Each row of a before or after table is a point. One or more steps were done to the points. Then noise was added and the rows were shuffled. The steps act on how far a point lies along the listed directions, d1 being the first. Write out the steps. A step turns or swaps two directions, mirrors them in a line or flattens them onto one, adds a multiple of one to another, or multiplies one. Angles are multiples of 10 degrees, from the lower direction toward the higher: turns from -170 to 170, lines from 10 to 170 but not 90. Use the fewest steps. Two steps may share a direction if one is a turn and the other turns, adds or multiplies; they go together, in the order done. Otherwise the lowest direction goes first.
In the rows, 128 means zero.

Directions:
(1): [150  73 140]
(2): [175 139  92]
(3): [158 150 175]
Before (9 x 3)
[[115  90 174]
 [137 114 129]
 [ 83 107 179]
 [133 114 110]
 [ 97 104 140]
 [134  94 139]
 [150 101 117]
 [116 145 184]
 [ 83 113 158]]
After (9 x 3)
[[230 163 216]
 [168 118  88]
 [201 141 111]
 [122 144 124]
 [ 92 121  90]
 [187 174 128]
 [135 118  70]
 [ 98 151 108]
 [131 158 109]]
Steps: turn d1 and d2 by 160 degrees; multiply d3 by 3

Directions:
(1): [183  96 112  89 123 165]
(2): [104 140 190  97 127 169]
(3): [111  91 125 180  98 172]
(4): [ 96 126 104  90  65 115]
(5): [174 137 170 148  82 101]
Before (8 x 6)
[[152 156 153 146 121  99]
 [149 127 171 111 143 153]
 [156 101 102 161 112 140]
 [165 154  98 122 131  60]
 [140  92  60 125  90 129]
 [193 101  66 123 137 139]
 [167 137 177  73 107 125]
 [ 76 156 108  47 150  92]]
After (8 x 6)
[[158 132 171  66  90 131]
 [151 134 172 109 143 152]
 [150 161 149 140 116  92]
 [149 154  93 114 110  59]
 [164 104 115 164 129 141]
 [142  85  62 136  83 135]
 [200 105  70 121 143 139]
 [ 51 142  92  38 106  97]]
Steps: turn d3 and d4 by -20 degrees; multiply d4 by 1.3

Directions:
(1): [158 127 224 118 135 160 131 135 139 166 112]
(2): [ 81 120 158 183 150 130  87 139 125  79  80]
(3): [162 159 143  93 145 103  73  66 143  90 137]
(4): [189  83 120 125 156 132 156 163 159  68 124]
(5): [138 158 135 173 170  83 109 168 157 156 180]
(6): [127 113 142 175 142 171 151  78 101 108 193]
Before (8 x 11)
[[158 130 107  52 129 139 121  91 121 106 139]
 [136 118 139 136 100 140 116 108 116 148 111]
 [141 130 153 103 112 124 175 167 117 206 136]
 [205 130 113  64 136 111 134 103 180  66 125]
 [124 152  85  61 112  79  95 130 132 123  92]
 [130  70  96 173 151 137 164 155 126  75 118]
 [158 173 172  79 107  86  89 146 149 185  78]
 [141 182 120 109 114 107 109  82 116 164 155]]
After (8 x 11)
[[146 128 128 135 105 128 120 115 122 162 134]
 [168 138 116  40 134 134 104  71 123  92 136]
 [135 161  98  51 116  76  85 119 139 119  93]
 [147  79  93 176 156 127 187 183 137 120 155]
 [209 137 124  49 140 110 105  70 181  38 112]
 [ 89  96 152 122  92 161 175 163  88 159  67]
 [119 171 138 106 107 125  83  49 104 115 102]
 [142 166 167  77 102  90  70 124 139 148  52]]
Steps: multiply d1 by 0.7; swap d2 and d5; multiply d3 by 1.6

Directions:
(1): [144 123 156 144 131 119 185 175 120  96 134  83 201 131 122  52 114 146]
(2): [110 107  56 131 147 137 116 160 176  90 143 202 131  96 103  93 122 168]
(3): [137  92 171  95  73 104  93  95  95 129 108 180 120 155  97  58 147 133]
(4): [ 80  84 167 147 110 180 177  77 145 100 123 148 123  84 134 127  81  85]
(5): [184  97 145 183 133 117  92 141 154 100  73  92  64 116 126 118  85 150]
Before (12 x 18)
[[141 128 133 154 139 140 161 158 103 131 140  85 174 140 128 129 124 142]
 [121 142 173 112 130 123 171 130 112 132 149 118 175 147 113  97 155 125]
 [188 168 105  99 146  74 101 195 110 152 146  98 163 164 127  95 180 181]
 [110 156  76 153 168 160 128 126 193  92 101 120 103  95 159 166  86 127]
 [194 167 136 152 162 127 151 158 133 159 121  27 148 127 146 156 115 134]
 [108 138 138  93 103 114 147 138 137 143 153 118 157 142 125 131 149 111]
 [149 160 112 124 138 116 177 195 109 117 159  97 228 138 130  59 132 162]
 [199 129 181 184 135 122  85 114 124 127  91  41  59 152 144 169 106 122]
 [127 139  90 130 147 111 120 196 160 148 129 108 132 121 126 136 124 176]
 [161 120 102  82 131  74  75 136  92 145 122 181 130 145  89  48 172 187]
 [144 163 135 105 132  98 151 169  78 156 150 120 204 168 109  88 191 137]
 [210 139 136 148 134  76 107 167 107 150 107  48 113 167 156 135 147 162]]
After (12 x 18)
[[186 119 112 123 115  83  57 123 115 160 105 133  65 162 139 149 162 160]
 [118 169 146 109 146 127 136 110 119 165 148 116 123 149 130 181 166 109]
 [178 190  96  51 151  41  94 177  47 191 158 114 193 194 108  68 223 191]
 [164  83 133 148 108 128  33  88 147 106  97 183  33 134 102 120 123 145]
 [107 146 113 105 121 118 137 141 152 149 152 113 134 132 135 168 142 111]
 [188 183 114  93 144  74  82 167  96 181 140  84 133 175 142 147 190 161]
 [117  98 157 181 134 173 168 107 188  48  67 105 114  79 148  88  39 115]
 [135 120 152 143 123 115 134 166 143 145 105  75 124 124 131 125 102 152]
 [145 199 109 108 153 103 117 148  81 196 148  99 147 171 135 195 202 118]
 [135 118 147 157 126 153 127 107 104 149 118  99 107 135 136 184 116 112]
 [158 184 165 127 125 123 141 115  76 181 126  43 138 156 170 185 131  96]
 [169 112 141 155 131 154  98  84 157 150  86 106  55  98 134 179  91 112]]
Steps: turn d1 and d2 by -100 degrees; add -1 times d3 to d4; turn d3 and d5 by -50 degrees
